Each row of a before or after table is a point. One or more steps were done to the points. Then noise was added and the rows were shuffled. The steps act on columns, c1 being the first. Name the steps. A step turns or swaps two columns, mirrors them in a line or flattens them onto one, adds a multiple of one to another, or multiplies or shifts one. Angles are multiples of 10 degrees, from the lower column toward the higher: turns from -170 to 170, lines from 10 to 170 but not 90. Use the fewest steps. Two steps may share a column if one is a turn and the other turns, adds or multiplies; they go together, in the order done. Otherwise the lowest column goes first.

Before, 9 rows:
[[ 19 -10  24]
 [-13 -16  11]
 [ 15  29   1]
 [-13 -26   7]
 [ -9 -17  -1]
 [ 22 -21 -30]
 [ 12  23 -19]
 [ 27 -21  17]
 [ 21  34 -17]]
After (9 x 3):
[[-33  11  51]
 [  5  29  22]
 [-21   3  71]
 [ -5 -33   3]
 [  4  19  -4]
 [ -8 -38 -52]
 [  5  19  33]
 [-30  13 -90]
 [ -4 -27 -58]]
Steps: turn c1 and c2 by -160 degrees; multiply c3 by 3

Before (9 x 4):
[[-29  -3  -4  -8]
 [ 37  -7 -13  24]
 [-32  20  34 -38]
 [-32   1  21  -5]
 [-11   3  -5 -25]
 [ 45 -37 -12  33]
 [ 36 -58 -23  18]
 [-10   9  -1 -30]
 [ -7  -3 -41  14]]
After:
[[-31  -1  -3 -13]
 [-34   0  23 -11]
 [-33  18  35 -63]
 [-10  12   0 -47]
 [ 41 -36 -10  54]
 [ 35 -59 -22  27]
 [-11   3  -5 -38]
 [ -6  -3 -42  24]
 [ 37  -6 -15  36]]
Steps: multiply c4 by 1.6

Before, 10 rows:
[[ 13   3  30  28 -24 -34]
 [-10  -5  33  20  -6 -28]
 [ 28  18  32  29 -18   2]
 [ -6 -30  31  22  -3 -33]
 [ -6  14  -7 -48  12 -14]
 [ -2  -2 -31  -4 -10 -28]
 [ 27 -20  27 -18  26 -33]
 [ -9   8  -2  27 -10  20]
 [ -3 -21  37   1 -21  53]
 [ 10  13   6  35  91 -33]]
After (10 x 6):
[[-20 -18  39   1 -12  55]
 [ 71 -20  27 -18 -10 -35]
 [-23  10  -3  26   4  19]
 [ 67  16   6  40  68 -31]
 [ 51  20  31  32 -49   2]
 [-16 -30  30  22   3 -32]
 [ -2  14  -6 -48  16 -13]
 [-11  -6 -32  -4  -6 -28]
 [ 16   1  29  29 -38 -36]
 [-25  -5  34  19   6 -27]]
Steps: multiply c1 by 2.5; turn c1 and c5 by -30 degrees

Before, 14 rows:
[[ 34   5   6 -37 -38 -14   8  12]
 [-31 -10 -41  11 -15  21 -18  -3]
 [-29 -41 -50 -41  11  48 -15 -36]
 [ 22   7 -24   5 -16 -53  24 -13]
 [-14  36 -39  11  28 -21 -59   1]
 [-20 -23 -28 -10  30   3 -26 -45]
 [ 27   7 -16  -5   4 -30  -5   9]
 [ 37 -14  -6   0 -24 -26  -9  20]
 [  3  40 -20  12  -4  -6 -12 -25]
 [-29 -13  -8  30  16  16 -40 -49]
 [ 16  31 -27  26  12  -7 -32 -13]
 [-22  -2 -49  28  40  20 -31 -17]
 [-32 -27  14 -61 -56 -13  19  41]
 [-35 -18  38 -36 -18  24  47  39]]
After:
[[  1  38 -19  10  14  -3  13 -21]
 [ 34   2   3 -36 -34 -14  -7 -21]
 [-31 -12  -7  30  50  15  39 -19]
 [ 17  10 -25   5  -2 -53 -24 -18]
 [-30 -27  12 -60 -66 -14 -19 -18]
 [-13  38 -40  10  15 -17  60  21]
 [-31 -12 -43  13  -7  19  19 -13]
 [-24   0 -48  29  40  20  30  19]
 [ 35 -16  -2   1 -31 -28  11  -4]
 [-39 -19  38 -35 -40  23 -44   9]
 [-21 -20 -27 -10  56   3  28  -4]
 [-29 -40 -51 -40  38  49  15 -15]
 [ 27  10 -15  -2  -3 -34   6   6]
 [ 12  30 -27  23  20  -5  29   1]]
Steps: turn c5 and c8 by 50 degrees; multiply c7 by -1

Before, 13 rows:
[[ -3  10 -14  64  -8   9  35  37 -10]
 [-15  -2 -48  31  -4  25   5  -1   2]
 [-26  14   7 -39  23  22 -27 -31   3]
 [-10  35   8 -14  47  11 -40 -37  31]
 [ 28 -25  -8  22  44   1  22  16 -38]
 [ 30 -31  36 -18  -7 -14 -17 -34   9]
 [-30 -23   5  10  34  29  26 -26   5]
 [ 21 -14 -13  33  26 -23  -1  10 -21]
 [ 25 -58  48  13   5 -33 -48 -15   3]
 [  5  -8  17 -14  33   5 -37 -66  17]
 [-36  -9  15  27 -33 -21 -18 -32 -13]
 [-28 -32  -2  15  -8 -13  -3   9   9]
 [ -7  -7  -6  30  20  43  -4   9 -21]]
After (13 x 9):
[[-30 -28  -8 -11  -8 -28   1   8  10]
 [-13  -1  17 -54  -6  27   4   0   5]
 [ -9  -7 -13 -27  18  33  -4  11 -24]
 [ 26 -23  -8 -24  45 -24  21  15 -38]
 [ -3  11 -28 -58  -9 -46  34  38 -11]
 [-29 -24 -10  -6  32  69  27 -25   4]
 [-25  13  21  33  20  69 -26 -32   4]
 [ -9  34  -1  15  46  65 -39 -36  33]
 [  5  -9  -5  23  34 105 -36 -65  18]
 [ 26 -61 -45  19   4 -10 -48 -14   3]
 [ 32 -30 -13  37  -8  37 -17 -34  11]
 [-38  -9 -29 -10 -32  27 -16 -33 -13]
 [ 22 -15 -13 -33  26 -37  -3   9 -24]]
Steps: turn c3 and c4 by 140 degrees; add -1.5 times c8 to c6

Before (11 x 11):
[[ -6 -28  -2   6  14 -26  25  29  18   2  -5]
 [ 10   3 -10 -26  -3  14  16  15 -21   2 -14]
 [ -2  25  10  22 -31  -7 -28  29   7   6 -20]
 [ 14 -11  44 -28   6 -13  12 -11 -11 -15   8]
 [-25  -1  44  17 -24  23  26   6 -36   4  20]
 [-18  29  -9  20   9 -30   8  -8 -10  -3  26]
 [-12  -4  -2 -31 -11  -1  -1   8   4  16 -30]
 [ 20   7  -3  13 -39 -26   0 -28 -23 -30  -2]
 [ -9   4  19  -9  -2  28   9  17  25  25  -5]
 [-21 -29  -4  12 -17  12  -9  -6 -33 -26  15]
 [ 10 -29  48   1   8  28 -30 -19 -28  31 -27]]
After (11 x 11):
[[  6 -14 -25 -25  -4   5  13 -24 -22  12 -12]
 [-29 -24  -4   7  12 -15  24 -11  18 -20  -6]
 [-10  19  -3 -30 -12 -12   1 -35   5   6 -30]
 [ 13  76 -21  19  10 -15   7 -45 -11 -29  26]
 [ -2 -43 107 -27   8   6  13 -50 -14 -20   9]
 [-31  11  -6  11 -19  27  -8 -42 -32  -3  15]
 [ 12 -36  -9  13 -40  13   0 -67 -19 -39  -3]
 [ -1  27  48 -10  -1  -9   8 -20  27  37  -5]
 [-21 -59 122   2   8 -14 -31 -58 -30  41 -30]
 [ 21  39  24  21 -31 -11 -27 -15   8  -4 -19]
 [-13  55 113  16 -23   9  29 -33 -34  22  20]]
Steps: turn c1 and c2 by -60 degrees; multiply c2 by 2.5; multiply c3 by 2.5; turn c6 and c10 by 60 degrees; shift c8 by -40

Before, 13 rows:
[[-16   2  -5  32   0  11  -9   2  -1  48  -9  18  -6  21]
 [-12  -3 -23   4  18 -22   3 -21   0 -31  -3  -3  -1  26]
 [ -7 -10   2 -13  -3  17   5 -14  18   8  11  -7  43  -2]
 [  2 -26 -27 -13   3 -17  11 -17  34  17 -15   6  -6 -22]
 [ 15   6   1 -30  11  12   1   6 -31  11   4  -4  13  12]
 [ -3  13   2  -9   1  12   7 -36   5 -12 -11  26 -13   7]
 [ -3  -6 -25  38 -22   5  13   5   9   6   4  13  -7 -10]
 [-14  -8   2  11 -14  39 -11  29  -1  13 -25   3  13   6]
 [-12   0  25   2   3  -4   5   6   9  -5 -14   6   3  -2]
 [-14 -17  11  26  13  15   0 -21   6  -4  -9  -6  10   1]
 [  2   7  17 -22  -9  19   1   0  -3  13   5   2 -30  18]
 [ 10 -23 -15  24  -8  -3 -16  -5  37  19   9  19  -6 -15]
 [-13   7  -3 -14 -21   8 -21   7 -14  -6  -5 -14  -2  -7]]
After, 13 rows:
[[  7   6   1 -30  11  12   2   5  12  28   2  -5  13 -31]
 [ -2  -8   3  10 -14  39 -11  30   6  33 -10   2  13  -1]
 [-22  13   2 -10   1  12   7 -36   7 -30  -4  25 -13   4]
 [  6  -6 -24  38 -22   5  12   5 -10  15   1  25  -7   9]
 [  8 -10   3 -13  -3  17   6 -14  -2  20   4  -8  43  17]
 [-13   0  25   2   3  -4   6   5  -2 -12  -6  -7   3   9]
 [ 11 -17  11  27  13  15   0 -21   0 -10  -4 -11  10   6]
 [-23   8  -3 -14 -21   8 -21   7  -7 -15  -2 -12  -2 -14]
 [ -7  -4 -22   3  18 -22   3 -21  26 -78  -1   9  -1   0]
 [ 45 -23 -15  24  -8  -3 -16  -4 -15  48   3  27  -7  37]
 [ -9   7  17 -22  -9  19   1   0  18  32   2  -6 -30  -3]
 [ 41 -26 -27 -13   3 -17  11 -17 -23  42  -6  19  -6  34]
 [-19   2  -4  32  -1  11  -9   3  21 121  -3  20  -6  -1]]
Steps: add -1.5 times c2 to c1; add -0.5 times c3 to c12; swap c9 and c14; multiply c10 by 2.5; multiply c11 by 0.4

Before, 8 rows:
[[-10 -14 -26 -17  19  19 -13 -21  25  35  -4  24 -62 -13  -3  23 -28  36]
 [ 53   6 -18 -50  12  -5  30  -1   9   6 -43  53  -5  -3   1 -14 -38  -4]
 [  1  16 -18  46  19  13 -37 -23  40 -31   9   7  34  -7 -21  13   6   7]
 [ 15 -11   9  -8 -20   0 -46 -39 -14 -12   6  49 -24  -2 -26 -75 -11 -10]
 [ -8  14 -39  13  16  14 -10  10  -7  -6  33  -7  16 -18 -13  36  39   7]
 [-15   6   6 -35  18 -13  31 -16 -28 -20  -9 -16 -28 -36 -46  19  19 -41]
 [ 40   5  16 -12 -25  16  26 -17 -19  14   9 -58  39  -8 -10  -2  32  15]
 [ 12  28 -15  28   5 -22 -20  24   7   3  15  18 -27  52   1  31 -88  -8]]
After, 8 rows:
[[-11 -15 -25 -18  -1  27   7   9  51  36  45  25 -42 -13  19  25 -28  37]
 [ 16 -10  10  -6 -13 -16  14 -26 -29 -13  21  48 -10  -5  77 -72 -10 -11]
 [ 12  28 -15  28  19 -10  16  37  12   3  30  17  -5  52  28  31 -88  -8]
 [  2  18 -20  45   2  23  11 -42  78 -30 -20   8  30  -7  61  13   6   8]
 [ 53   6 -19 -49  12   8 -20   1  19   4 -23  53 -36  -4 -45 -15 -39  -6]
 [ -9  13 -39  13  -1  22  -4   1 -14  -6   8  -6  33 -17  22  34  38   7]
 [-14   5   7 -37  22   8 -65  -2 -58 -19  15 -15 -25 -36 -21  18  18 -40]
 [ 39   6  17 -11 -28  -8 -29 -37 -37  16 -25 -60  33  -8 -32  -3  34  16]]
Steps: turn c5 and c6 by 50 degrees; multiply c7 by 1.6; turn c7 and c15 by -120 degrees; add -0.5 times c13 to c8; turn c11 and c13 by 50 degrees; multiply c9 by 2
